Rows are points. The points of each table are mixes of a few directions, plus a little noise. How many directions does each table use, and how many do they share? Where both have some left over, give the other angles between the two spaces (their principal angles), to ten degrees, smallest first.

First:
[[  0   4]
 [  2  93]
 [ -1 -56]
 [  0   0]
 [ -1 -56]
 [  0  15]]
Second:
[[ -1 -28]
 [  1   7]
 [ -2 -59]
 [  1  77]]
Directions: first 1, second 1, shared 1

First (5 x 4):
[[-28 -67 -27  22]
 [ 42 101  40 -33]
 [-22 -53 -21  17]
 [  5  13   5  -4]
 [  2   6   2  -2]]
Second, 5 rows:
[[ 46  12 110  22]
 [-30  -9  -4 -34]
 [  7   8  -6  30]
 [ 17  -6 -38 -14]
 [-40  -4 -61  -4]]
Directions: first 1, second 3, shared 0; angles 60

First, 10 rows:
[[  5  47 -93  16  30  56  -2  44]
 [-11 -53  97 -21 -35 -64   8 -46]
 [ -8 -38  67 -14 -25 -46   5 -29]
 [-22 -18 -17 -11 -18 -20  20  14]
 [-15  17 -77   1   4  22  14  39]
 [ 58  43  47  28  46  47 -50 -34]
 [ 33  17  47  14  21  16 -29 -30]
 [-28   6 -89  -4  -6  12  26  49]
 [ 20   3  49   6   8   0 -19 -28]
 [-31 -21 -29 -15 -23 -22  27  21]]
Second (9 x 8):
[[  2 -21  58  -5 -13 -28  -2 -29]
 [-33 -13 -65 -15 -19 -10  31  39]
 [-55 -66  12 -35 -59 -74  49   3]
 [ 61  66   6  36  61  71 -52 -13]
 [-19 -31  24 -15 -24 -37  17  -7]
 [  1   4 -11   1   3   4   1   5]
 [-36 -31 -23 -19 -33 -32  33  21]
 [ 62  57  30  33  54  61 -52 -26]
 [ 24  38 -25  19  29  43 -18   8]]
Directions: first 2, second 2, shared 2

First (8 x 11):
[[ 12 -17  20  61  52   9  -6  -6 -16  44  -6]
 [ 58 -48 -13 -24 -84 -64  -7  21 -28  79  35]
 [-36 117   7  56 -46  93  -9  -6 -30 -53 -39]
 [-30  -4   3 -23  78  26  20  -8  48 -53  -8]
 [-14   0  -5  13  -9 -36 -25 -15 -23  -3 -10]
 [ 17  -4   0 -30  -2  30  29  18  28   1  15]
 [-16 -64 -15 -56  34 -88 -11 -15  21 -18  10]
 [ 10  19   2   3 -22  29  10  10   0   4   2]]
Second:
[[ 15 -34  18   0 -25  -1  -8   7 -37   3  42]
 [-22  36  22 -77 -18 -33  36  -9 101 -47 -32]
 [ 25 -15 -11  37  -2  17 -21   6 -59  36  27]
 [ -5 -32  24  18  15 -14 -22  -9 -35 -11  28]
 [ 19  12  10  47  36  -9 -46 -22 -60  33  18]
 [ 45  80 -51 -68 -85  40  62  42  81  43 -36]
 [-40   7 -21 -40  -5   7  46  13  77 -39 -50]
 [-10   3 -10 -15  -9   5  18   9  27  -9 -14]
 [-28 -40 -12  47  41   7 -15  -3 -38  -9  -4]
 [ 13  55   3 -19   1 -14   1 -16  34  10 -21]
 [-16 -70  25  69  50 -12 -52 -19 -93 -10  43]]
Directions: first 4, second 4, shared 1; angles 30, 60, 80

First:
[[-33  23  56  18  -1 -21 -56  78   6  57 -21  35 -96  94]
 [-27 -17  34 -37   4  24   9  -3 -12  13  11  12  43   1]
 [ 18  33 -36   6  67 -55  74  35  42  15  -9 -37 -41  -5]
 [ 36   7 -49  27  -3 -15   9 -21  10 -29  -4 -25  -8 -31]
 [ 42   7 -49  42 -25  -8 -21 -31   3 -38  -4 -17 -19 -29]
 [-61  -9  86 -35  -9  26 -35  43 -19  52   3  47  -3  66]
 [ -2 -20  -6 -24  -6  26  20 -40 -15 -20  19  -4  67 -41]
 [ 14 -39 -19  -6 -56  54 -26 -84 -37 -58  23   2  94 -67]
 [-12  -3   3 -38  38  -5  59   4  11  13   7 -13  37 -13]
 [ 23  26 -21  47  -7 -30 -28  24  16  -1 -21  -2 -76  22]]
Second, 10 rows:
[[ -9   7  21  -4  -4  18 -13   6  26 -25  -7   3 -17  25]
 [ 24  39 -28  28  34 -36  25  30  58 -22 -22 -27 -76  21]
 [-27   1  54 -20 -21  52 -36   2  35 -46  -7  17  -9  45]
 [ 47  49 -69  47  55 -77  54  37  53   1 -24 -45 -91  -1]
 [ 25  11 -45  21  24 -45  32   7  -7  25  -2 -19 -16 -24]
 [-19 -47  16 -26 -33  25 -18 -36 -79  40  28  26  91 -39]
 [-18 -48  14 -26 -33  24 -17 -38 -84  44  30  26  95 -42]
 [-40 -48  56 -41 -49  64 -45 -36 -58   8  24  40  89  -8]
 [  7  14  -7   9  11 -10   7  11  22 -10  -8  -9 -27   9]
 [ 10  21 -11  13  16 -15  10  16  33 -15 -12 -13 -40  14]]
Directions: first 3, second 2, shared 1; angles 60

First, 10 rows:
[[ 20  -3  31 -20 -79   5  22  15 -83  24   5   9 -78  41  24 -41  57  62
   39 -36]
 [-58  35  17  43  54   6  18 -16 -21 -12  -2  20  75  -8 -11  35 -79 -20
  -49 -25]
 [ -5  24  -3  52  18 -11  23 -30 -18  43  31  -9  31  -3 -53  -6 -16  32
  -18  -6]
 [ 47  14  52 -26 -46 -36 -17 -12  20   7  53  13   5  12   7   1 -33   6
   48 -17]
 [  5  19  -2  49  24 -31  11 -46   6  46  39 -10  59   3 -64  11 -48  15
  -24   1]
 [ 30   6  27 -42 -43  27  -2  57  -5 -25   9   9 -84 -17  36 -40  78  27
   68  -9]
 [-16  14 -19  49  54 -18   4 -39  24  27  17  -8  73 -12 -54  22 -55 -12
  -44  10]
 [ -9 -45 -76 -33  67  40 -38  44  97 -67 -70 -24 -15 -55  27  13  55 -70
  -17  68]
 [-22 -40 -43 -21   8  28  -5  18  -9 -23 -66  -7 -30   9  36   5  37 -22
  -27  19]
 [ 21 -26  16 -47 -47  -9 -17  10  -9 -17 -12  13 -33  29  49  -2   3  -8
   21  -5]]
Second, 9 rows:
[[-23  13  48  -5  -4 -53  19  47 -30 -19  47  68 -30   5 -14 -37  94  53
   64 -15]
 [ 21  10   3  -3  -7 -53 -11  14 -23   4  26  20 -15 -18   5 -18  24  47
   33 -13]
 [ 57  -5 -59   3  -4   4 -38 -44  12  30 -30 -64  21 -29  24  24 -92 -11
  -43   2]
 [ -5 -11 -20   4   6  54   0 -26  24   4 -34 -38  20  10   2  25 -48 -51
  -45  15]
 [ 65  -1 -60   1  -6 -13 -43 -40   7  31 -23 -60  17 -35  27  19 -87   6
  -33  -1]
 [ 68  12 -33  -3 -14 -82 -41  -5 -26  25  21  -9 -11 -47  23 -12 -20  70
   26 -19]
 [-54 -17  11   5  14  96  30 -13  35 -16 -37 -17  20  42 -16  26 -16 -83
  -47  23]
 [-50  -5  33   1   8  41  31  15   9 -21  -2  23   0  33 -18  -1  37 -33
   -1   9]
 [-76   5  74  -2   7   6  52  52 -11 -39  33  77 -23  41 -32 -27 112   2
   47  -1]]
Directions: first 5, second 2, shared 0; angles 40, 60
